Each row of a before or after table is a point. One or more steps were done to the points. Then noise was added and the rows were shuffled. The steps act on how far a point lies along the listed directions, d1 being the first. What was done? A step turns or swaps two directions, mirrors them in a line or flattens them onto one, adds a multiple of one to another, or multiplies one. Angles are multiples of 10 degrees, from the lower direction toward the higher: turns from -170 to 170, lines from 10 to 170 but not 90. Use the fewest steps. Two steps may share a direction if one is a turn and the other turns, adds or multiplies; they go together, in the order done. Otherwise the lowest direction goes first.
(in the rows, 128 means zero)

Directions:
(1): [171 144]
(2): [144  85]
Before (8 x 2):
[[100 145]
 [214 131]
 [134 161]
 [122  86]
 [190 139]
 [131 122]
 [161 114]
 [114 114]]
After (8 x 2):
[[133  95]
 [167 150]
 [119 164]
 [148 126]
 [129 136]
 [ 97 110]
 [ 81 168]
 [ 73 192]]
Steps: turn d1 and d2 by -130 degrees

Directions:
(1): [181 158 119 108 143  84]
(2): [ 78 141 144 139 135  71]
(3): [149 121 200 145 148 133]
(4): [139 145 104 199 148 132]
(5): [147 120 138 151  58 108]
(6): [140  58 113 134 147 101]
Before:
[[202 187 150  65 100 159]
 [109 105 141  99 124  93]
 [152  90 161 104  67 114]
 [134 133 158 155 134  91]
 [ 95 179 187 108 105 130]
 [128 103 171 110 118 144]
 [116 145 114 171 104 128]
 [100 168 135 170 121 129]
 [118 166  97 213 129 135]]
After, 9 rows:
[[ 74 187 139  88 123 134]
 [117 145 148 168 149 140]
 [104 111 115  88 133 150]
 [191 192 128  53 123 166]
 [107 105 142  98 130  95]
 [108 142 109 131 166 101]
 [ 97 170 133 165 135 133]
 [123 163 128 219 150 140]
 [125 102 155  71 177 145]]
Steps: turn d3 and d5 by -140 degrees

Directions:
(1): [194 145 112 177 133  90 148 135 127 178 127]
(2): [130 118  85 129 188 101  81 133 112 104  79]
(3): [122 123 119 129 109 125  63  96 195 165 134]
(4): [122 166 117 156 174 177 165 107 179 114 112]
(5): [138 147 148 144 144 116 111  47  91 106 166]
(6): [171 107 101 156  75 179 113 114 114  93 100]
Before, 8 rows:
[[117 145 156 132 165  85 113 108 121 124 174]
 [124 119 169 138 114  80 123 134  93 158 158]
 [153 122 118 132  78 128  84  34 126  90 125]
 [154 127  65 158 153 179 103  80  89  54  89]
 [126 118 131 143 121 144 188 180 147 119 119]
 [126 136 122  98 129 153 106 167 115 121 118]
 [202 120 114 180 162  60  69  87 101 149 143]
 [133 125 143 112 142  92 145 103  78 134 145]]
After:
[[124 140 135 100 112 161 124 167 114 124 134]
 [132 118 125 110 163  85 142 126  68 121 118]
 [145 108  49 144 142 189 122 151 112  65  55]
 [150 108  85 128 105 115  46  60 149  93  81]
 [126 117 157 138 131  71 113 129  83 148 147]
 [134 129 159 149 117 147 211 147 120 108 151]
 [193 100  82 168 163  59  55 149 141 167  96]
 [114 135 134 126 186  75  97 131 127 120 144]]
Steps: turn d2 and d5 by -60 degrees; multiply d3 by 1.6

Directions:
(1): [121 147  67 104 139 113 119 144 122 184 205 136 147 120]
(2): [106 127  87  97 126 103  88 152  67  96  94 167  89 131]
Before (8 x 14):
[[102 138  81  99 131  75  89 133  57 116 107 168  90 136]
 [132 115 127 120 119 135 122 145 131 107  92 142 138 137]
 [ 89 135  65  76 147 105  72 190  66 101 104 183  71 138]
 [117 151  68 114 139  82 107 133 139 200 186 135 165 135]
 [125 113 132 132 114 138 126 124 119 120 116 101 118 122]
 [125 107 209 169  93 170 175 103 162  80  67  93 136 138]
 [143 122 128 126 118 129 125 139 159 126 127 136 160 118]
 [157  98 211 171 103 174 174  88 171  80  52 112 145 128]]
After, 8 rows:
[[132 148 108 137 136 103 135 115 177 204 185 108 180 136]
 [107 151  61  96 140  72  99 133  75 163 167 159 114 129]
 [122 112 125 128 115 136 121 126 113 119 113 105 116 124]
 [ 92 152  36  75 157 104  85 193  90 161 179 172 105 127]
 [128 119 112 112 121 128 119 152 122 113 103 149 139 136]
 [144 120 134 127 115 131 122 137 160 118 116 138 158 118]
 [137  97 181 147  99 151 141 107 117  42  11 145 108 133]
 [107 107 182 147  91 153 144 121 115  48  31 125 103 143]]
Steps: turn d1 and d2 by -40 degrees

Directions:
(1): [114 152 137  76 146 178 117 115 149 124  78 111  92 151 129  98 101 173
 182  60 163 142 107 156]
(2): [147 143 126 196 133 162  81 147  93 166 179 169 106 158 173 106 133 137
 122  84 139 138 178 160]
(3): [183  78 155 133 137 228 148 141  98 106 140  88 167 105  93 148 144 141
 149 138 115 130 147 147]
(4): [110  73 197 136 111 135  77 110 113 112 138 171  86 112 137 116 160 101
 159 135 109 106  52 132]
(5): [181 153 123 111 148 110 139 125 149  96 131 150 127  60 191 109  90 103
 168 159 111 115 143 197]
Before (9 x 24):
[[172  96 155 133 141 209 137 146 112 109 134 102 150 109 106 132 138 142
  137 121 131 133 163 145]
 [170 115 121 120 143 151 161 141 123  96 141  96 168  88 109 148 132 127
  124 176 118 126 150 132]
 [113 133 122 104 120 102 133 119 137 110 107 126 117 121 137 109 125 140
  146 135 120 121 113 148]
 [ 96 134 120 119 118 144 123 134 125 146 125 126 107 160 129 106 130 166
  124  84 153 144 138 105]
 [122 123 136 123 113  96 132 119 142 115 126 159 118 102 146 123 128  87
  130 158  99 118 105 128]
 [112 125 127 131 115 114 123 132 123 131 129 137 124 122 125 136 133 107
  129 136 128 127  99 121]
 [121 134 122 140 118 105 110 140 122 127 149 146 120 120 163 117 129 101
  110 143 114 123 130 143]
 [136 148 100 129 136 107 141 132 137 128 135 135 129 114 152 121 115 118
  119 151 121 141 144 146]
 [132 139 121 136 135 111 121 128 123 130 135 151 135 121 151 118 121 110
  117 124 118 124 157 128]]
After (9 x 24):
[[117 106 158 126 108  98 115 113 136 111 128 173 105  96 148 119 138  78
  141 160  93 112  80 129]
 [ 93 123 135 121 114 145 113 129 122 142 127 135  99 157 131 103 137 161
  131  86 149 138 121 106]
 [116 116 143 143 113 107  95 134 117 122 151 159 107 115 166 113 138  94
  120 146 107 116 105 145]
 [192 158  78 125 160 202 194 168 128 127 123  55 197 127  97 145 103 171
  102 113 153 157 248 140]
 [108 119 138 106 116 104 120 114 134 107 108 136 107 117 139 106 133 133
  154 138 115 116  94 149]
 [110 114 139 133 112 115 114 129 120 128 132 145 116 120 127 134 140 104
  135 137 124 123  84 123]
 [132 137 115 130 133 110 131 128 134 125 137 146 119 111 154 118 121 113
  127 154 117 136 128 147]
 [185 157  69 114 156 145 199 154 134 109 134  63 201 100 103 157 107 148
  100 171 132 143 209 128]
 [128 128 135 138 131 112 111 125 120 127 138 161 127 118 154 116 129 105
  123 124 114 118 143 128]]
Steps: add -1.5 times d3 to d4

Directions:
(1): [185 170 102 139 132  93  96 123  94 152 213 132  94  96 149 141 148  85
 105 100 192 152 126 122  94 194 160 136  85 158 113 155 133 137 132 105
  61 200 117 157  84 114 134 136 135  87 136 124 115 134 164 133 158 115
 111 155 130 111 152 204 113 156  86  90]
(2): [ 73 119  97  93 130 212 134 144 128 181  89  87 161 142  93 120 198 153
 129 111 155 183 167 122  97 181 120 143 144 118 122 113  85  69 120 140
 118 114  97 150 142  99 136  84  75  89 185 159 122 114 102 107 121 180
  91  95 114  86 122 169 148 151  92 124]
(3): [177  82 121 165 104 119 124  91  84 117 144 114 152 119 160 157 138 133
 178 151  96 122 140 199 132 130 183 151 103 148  99 141 110 122  94 189
 121  74 127 219  74 102 139 160 125 159 162 115 161 130 148  86 145 118
 111  50 151  99 111 109 178  94 117 158]
(4): [163 124  90 127  65 139  91 121 151 188  54 144  74  49 109 175 122 137
 133 117 162 117 112 106 143  86 106  93 164  61 103 103  87 148 111 164
  67 142 111 104 133 120 126 162 131 145 123  82 121 139 152 132 105 119
 115 139 123  48 121 112 156  88 147  80]
(5): [160 127 131 139 151 102 111 143 150 173  86 131  79 176 136 103 157  88
  78  98  85 118 116 155  95  78 115 123 108 131 194 129 136 104 145 164
  99  51 103 139 130  97 172 171  90 111 110 107  86 150 145 128 161 146
 129  93 132 161 150  76  84 185  70  68]
Before, 8 rows:
[[ 98 127 103 104 101 164 123 136 187 191  13 123  98 120  93 139 120 147
  108 109 102 119 123 124 131  72  98  87 186  69 160 104 112 103 135 155
  113  72 110  82 178 116 144 143 114 144 124  94 105 154 104 136 110 127
  143 108 114  87 110  52 129 129 145  90]
 [109 105 153 143 136 107 142 137 124  83 112 154 130 106 153 131  76 136
  149 141 101  84 107 111 179  90 102 117 138 119 135 139 161 170 136 121
  156 120 146  98 156 160  95 137 158 172  95 116 147 123 130 148  97 102
  147 155 116 148 126  99 128 105 194 151]
 [100 135 115 104 122 164 124 146 157 156 106 138 102 120 109 119 130 139
  108 117 150 133 131  95 139 130  96 109 176  94 119 127 121 110 132  97
  126 145 123  92 128 139 120 109 129 135 127 121 124 128 103 133 109 130
  134 129 118  95 122 123 139 121 135 119]
 [116 163 124 108 123 101 126 123 125 125 145 135 120 115 140 131 122 113
  110 138 154 125 128 116 126 149 119 130 116 119 143 130 134 129 163 108
  112 175 141 105 126 147 129 128 117 112 123 122 144 136 122 130 123 124
  114 153 131 145 121 136 119 126 104 133]
 [170  77 147 156 103  78 111 111 126 120  63 142 102 139 155 139 107 129
  113 149  51  80 110 167 146  33 118 109 141 117 153 128 128 137 114 204
  117  43 143 136 129 113 123 194 136 189 101  75 116 146 135 120 131 106
  133  67 137 123 115   7 134 106 148 121]
 [ 45 105 178 116 181 155 196 130 125  60 120 110 208 216 152  90 135 145
  170 171  54 116 143 176 149 126 163 182 130 169 144 147 140  84 128 139
  215  42 131 153 131 127 113  97 115 158 149 171 150 100  89  98 115 160
  146  64 130 161 114  83 141 121 136 209]
 [ 75 112 155 118 180 159 166 121 118  94 151  88 153 181 101  72 146 155
  128 162  96 150 158 167 116 144 128 156 113 159 150 138 128  74 126 113
  179  41 125 141 153 123 133  82 110 145 130 161 129 123  86 113 131 181
  123  87 110 187 106  99 128 148 122 182]
 [ 69 125 144  88 171 187 138 191 180 167  56 114 126 165  90  81 159 122
   72  90 113 148 137 104  89 118 104 119 150 117 172 106 121  82 161 111
  150  94 113  90 167 107 143 110  96  79 119 155  69 142 131 146 121 170
  120 129 110 159 130 121  91 180  91  98]]
After, 8 rows:
[[118 140 142 120 142 119 132 142 147 114 144 152 104 135 133 111  98 124
  106 130 126 110 118 104 151 118 105 111 159 117 131 142 154 135 141  83
  149 148 143  87 119 155 118 120 150 150  99 120 130 131 109 144 116 107
  156 142 125 139 129 107 124 123 146 131]
 [ 32 100 155 103 163 196 186 135 127 102  84  98 210 204 130  99 166 158
  170 163  76 140 158 168 140 139 154 180 145 148 138 132 109  59 118 150
  198  39 113 158 138 110 117  87  98 146 174 172 146  94  87  91 105 183
  123  53 118 125 110  93 156 117 125 196]
 [111 163 116 102 118 111 126 124 127 140 134 126 121 108 137 134 129 116
  109 137 159 135 134 116 121 149 114 129 120 110 140 124 122 124 160 110
  106 172 137 105 128 144 129 122 110 107 133 124 142 133 124 126 119 131
  110 149 127 135 118 140 125 126  99 128]
 [ 84  94 109 115 107 174 128 143 135 151  48 129 130  83 115 144 130 160
  153 123 142 121 132  96 161 113  86 112 164  81 116 117 109 130 120 146
  121 117 114 108 170 134  96 117 119 148 136 119 141 118 123 133  84 140
  111 136 100  80 120 126 157 110 175 124]
 [ 72 109 148 116 177 169 167 124 119 107 142  87 154 178  94  73 153 157
  127 160  99 156 160 167 114 146 127 156 118 156 148 133 123  73 124 117
  175  40 120 144 156 119 135  80 106 144 135 162 127 122  86 114 129 186
  117  89 109 177 102 105 132 148 121 179]
 [128 135 146 135 130  91 134 128 178 121  80 148 100 145 134 122  64 124
  106 131  63  78  98 143 146  49 116  94 154 109 175 129 166 138 149 129
  149  77 142  78 168 142 136 164 151 165  79  92 114 159 113 151 125  92
  178 134 127 155 119  25  98 130 164 114]
 [ 90 132 176 108 195 132 149 182 173 109 106 134 124 187 116  70 117 102
   70 107  81 120 118 117 104  94 118 123 128 143 185 125 164 110 170  90
  179  97 137  82 154 130 140 125 128  97  84 152  77 149 137 159 133 140
  147 146 123 217 135  97  68 180 105 122]
 [155  74 123 138  88 118 105 120 135 160  24 127 105 126 135 148 136 142
  114 139  73 103 122 160 136  48 108 108 157  94 144 113  99 118 109 215
   96  37 128 140 138  95 124 179 113 177 124  78 108 140 129 108 121 130
  113  56 130  83 112  23 150 105 137 108]]
Steps: mirror d2 and d4 in the line at 120 degrees

Directions:
(1): [ 82 177 167 135 123  94 135  56 158 128 178 120 162 121 108 197 120 144
 131 144 162 135 174 148 151 112  92 112  85 108  80  76 145 121 134  92
 156  89 152 161  94 191 148  86  75 136 126 125 113 101 157 162 210 132
  74 115 129  80 154 128 142 131 135 111]
(2): [125 205 119 150 133 154 137 146 151 138  96 164 103 179  91 123 182 172
 147 126 137  92 158  98  38 104  59 113 141 160 103 164  91 134 175 118
  81 161 111  93 188 152 141  71 138 140 128 130 130 151 138 108 121 130
 113 119  88  60 133 146 123  78 100 110]
(3): [144 108 186 154 179 156 117 112 102 190 120 139 135 115 130  67 147 155
 124 154 111 148 164  73 128  89 157 195 175 140 109 127 146 103 123 100
 112 110 181  90  91 130 106  88 122 108 111 161 202 173 168 136 152 121
 122 143 142  87  84  69 167 185 143 155]
(4): [125 135 122  78  96 150 138 107 153 178 131  84 134 116  82  70 128 106
  78 122 136 143 147 128 174 120 137 121 124 164 129  67 147  97 142  78
 144  95 132 124 167 116 140 148 121  69 101 121 162  69 113  72  91 137
 116 171  59  89 110 141  42 101  73 154]
(5): [ 77 102  89 182 152 178  68 114 180 163 108 100 109 134 163 151 144 120
  65 193 111 143 159 154 134 156  79 167 137 125 124 113 170 173 126 159
 109 160 140 121 112  86 142 115 167 140 102 117  95  83  98 165 116  91
 139 129  55 123 187  85 155 153 109 126]
Before (12 x 64):
[[171 134 125 139 141 123 143 194 116 114  80 163  98 165 137 108 141 155
  179  94 133 102  97 106  57 128 126 123 149 144 129 193  83 125 156 148
  101 164 109 102 160 135 117 115 159 141 144 133 145 201 148 114 116 130
  138 117 158 113 104 123 146 118 152 125]
 [152 118 153 163 149 121 122 135 106 109 128 176 120 118 138 138 142 157
  157 123 124 108 122  95  92 132 117 140 148 115 137 172 108 153 136 145
  108 138 126 115 114 145 122 101 123 161 146 140 120 170 161 144 147 143
  133 112 179 131 111 119 167 126 154 108]
 [109 107 149 116 132 143 108 101 159 163 124  94 134 106 126 111 159 118
   93 142 109 139 174 131 149 118 120 151 132 133 116  88 156 103 143  93
  124 116 158 137 110 122 127 131 126 101  95 121 143 107 129 137 145 114
  127 159  97 105 113 106 104 146 121 132]
 [127 119 113  91 110 102 142 128 106 114 140  99 131 114 125 137 105 103
  113 113 132 141 112 163 170 137 147 130 128 113 143 113 114 117 104 129
  154 107 131 153 109 117 133 171 128 104 130 117 117 115 112 113 109 161
  131 122 128 162 121 130 102 118 132 125]
 [157 118 102 173 138 155 119 198  92 106  99 157  97 153 145 133 155 154
  152 114 101 101  91 117  67 132 137 132 147 113 153 217  97 145 113 164
   86 176 110 115 141 107 111 131 153 184 171 118 111 201 105 141  98 124
  169  97 163 162 112 116 177 129 153 135]
 [136 155 121 152 146 128 129 150 142  99 110 165 121 162 137 181 131 161
  163 140 135 100 103 115  66 130 105 134 143 109 127 190 102 152 131 173
   95 160 105 112 136 165 126 106 150 180 137 116  96 160 145 143 143 121
  130  92 150 132 132 128 171 117 163  96]
 [158 137 114 128 124  99 151 173 125  85 122 160 113 159 131 152 126 140
  166 100 142  81  98 135  96 142 131  94 114 128 135 162  92 151 130 136
  123 154  92 150 121 141 111 127 148 170 144 125 103 159 130 124 117 125
  161 118 162 161 121 165 140  86 141 112]
 [108 114 184 176 157 121  99  80 141 141 153 118 132 109 154 187 134 154
  137 169 119 159 182 131 151 107 123 169 140 101  93 111 165 123  93 118
  145 103 183 138  45 145 121  90 101 145 115 148 130 145 169 189 191  97
   76 120 148 107 156  69 188 180 158 116]
 [126 155 120 145 118 108 148 160 118 102 126 161 118 137 126 137 151 142
  174 132 136 116 129 120  79 125  91 118 123 122 114 177  97 133 153 151
  110 158 125 113 125 121 127 110 131 149 142 140  99 176 142 132 133 136
  120 102 154 129 118 147 154  95 143 116]
 [154  95 147  75 116  94 152 131 125 126 165 117 168  91 108 104 101 120
  138 100 134 150 130 114 167 109 185 127 130 135 120  98 149  92 109  93
  164  96 140 137  98 150 118 142 108 108 132 146 171 110 131 121 151 140
  115 140 152 155  87 137 115 137 146 143]
 [ 98  75 169 180 176 125 105  77 127 159 151  96 161  95 157 147 135 121
  100 174 112 159 156 111 182 115 133 191 152 107 109  84 171 117  95 120
  131  95 181 138  41 124 129 107 126 127 107 130 150 120 142 180 174 114
  113 126 136 136 150  39 181 213 149 143]
 [110 103 189 149 141 130 116  75 126 195 160 106 179  98 132 139  95 121
  109 177 120 150 164 120 168 106 140 175 116 108  85  66 189 104 115 107
  149  82 180 153  58 145 118 108 106 124 101 152 142 123 159 161 197 115
  102 143 142  88 119  67 158 181 160 144]]
After (12 x 64):
[[169 100  91 165 156 157 112 221 121 127  47 155  78 172 165  91 148 144
  154 118 112 102  90 105  49 149 115 150 172 150 148 215  95 153 150 182
   78 199 103  81 167  90 111 124 204 149 136 131 133 199 124 123  74 111
  167 121 130 134 123 103 162 130 143 128]
 [118 148 110 154 124 117 136 160 124 105 116 155 113 137 132 136 155 142
  166 145 131 116 132 124  77 128  84 127 125 124 118 178 102 138 150 158
  108 166 124 108 121 113 128 109 140 154 137 134  94 176 135 138 126 129
  123 103 141 130 126 137 162 100 143 113]
 [ 98 145 223 130 127  96 144  32 128 188 197 105 206  94 102 170  84 137
  128 164 144 150 183 126 183  88 138 151  90  98  61  39 187  85 123  67
  174  45 190 171  48 194 126  84  60 120 104 153 143 119 186 164 250 128
   71 138 166  59 113  82 152 173 167 140]
 [111 106 100 108 122 118 121 128 122 123 130  90 122 118 141 146 109 100
   96 134 127 144 122 173 167 145 134 142 135 111 147 113 125 134  96 144
  147 119 134 148 106 104 131 164 144 107 124 115 106 102 103 127 101 150
  137 122 111 167 139 116 117 125 131 122]
 [103  77 119 135 141 127  94 111 169 151 150  96 152  96 141 141 116 119
   90 163 122 162 162 141 170 138 132 157 133 125 112  88 184 139 106 128
  148 127 151 139  74 122 130 120 137 128 114 136 135  76 114 165 156 105
  119 131  99 148 146  97 152 163 140 138]
 [116 162 234 135 137  67 144  43 123 123 202 128 168  99 111 205 118 165
  180 133 153 154 190 124 166  76 132 129 104  98  65  83 148  81 101  70
  178  50 194 160  42 209 128  75  40 131 132 151 151 156 203 178 246 126
   29 116 191  79 134  97 168 163 169 110]
 [118 128 168  94 123 123 128  92 147 154 137 100 147 102 109 115 153 124
  112 119 124 135 171 122 153 107 134 138 118 135 109  83 144  82 143  73
  132  97 154 148 111 144 123 132 106  91 103 124 151 111 143 129 164 127
  114 160 116  99  96 126  92 133 127 131]
 [145 111 146 173 154 128 115 135 112 110 125 172 116 117 143 142 143 157
  151 131 122 111 122  97  90 136 114 142 152 116 142 172 114 157 135 150
  104 146 128 115 112 133 125  99 126 162 142 139 114 168 156 145 145 136
  137 108 171 133 120 114 169 133 152 108]
 [128 116 221 125 142  68 167  56  94 132 192 111 196  85 109 147 120 130
  152 119 142 151 150  93 193  81 166 147 126 114  95  68 139  67 102  69
  161  46 182 155  50 188 128 107  75 108 126 139 178 141 178 149 214 149
   81 125 192 115 103  80 147 185 161 141]
 [144 119  92 155 137 128 123 185 136  97 102 156 100 161 154 153 134 137
  141 126 127  84 103 140  89 158 121 115 127 130 146 173 104 175 128 163
  110 180  91 142 119 112 112 128 175 179 135 123  93 151 116 132  97 108
  175 122 136 172 142 145 150  96 136 115]
 [187  94  88 159 135 169 122 241  68 102  73 161  77 161 149  86 153 150
  155  94  84  95  58 103  51 136 166 135 171 128 181 248  83 142 109 180
   73 192  95  97 164  72  95 158 175 175 177 119 127 220  91 116  52 130
  198 104 169 188  87 122 165 121 151 142]
 [147 159 129 139 141 120 143 152 133  92 112 171 123 161 131 168 130 160
  175 123 136  94  95 109  65 122 119 129 138 112 128 194  92 141 130 166
   97 157 104 111 140 168 120 109 140 173 145 117 104 167 148 131 142 130
  124  97 163 134 117 135 161 109 162  98]]
Steps: multiply d1 by 2; mirror d4 and d5 in the line at 10 degrees
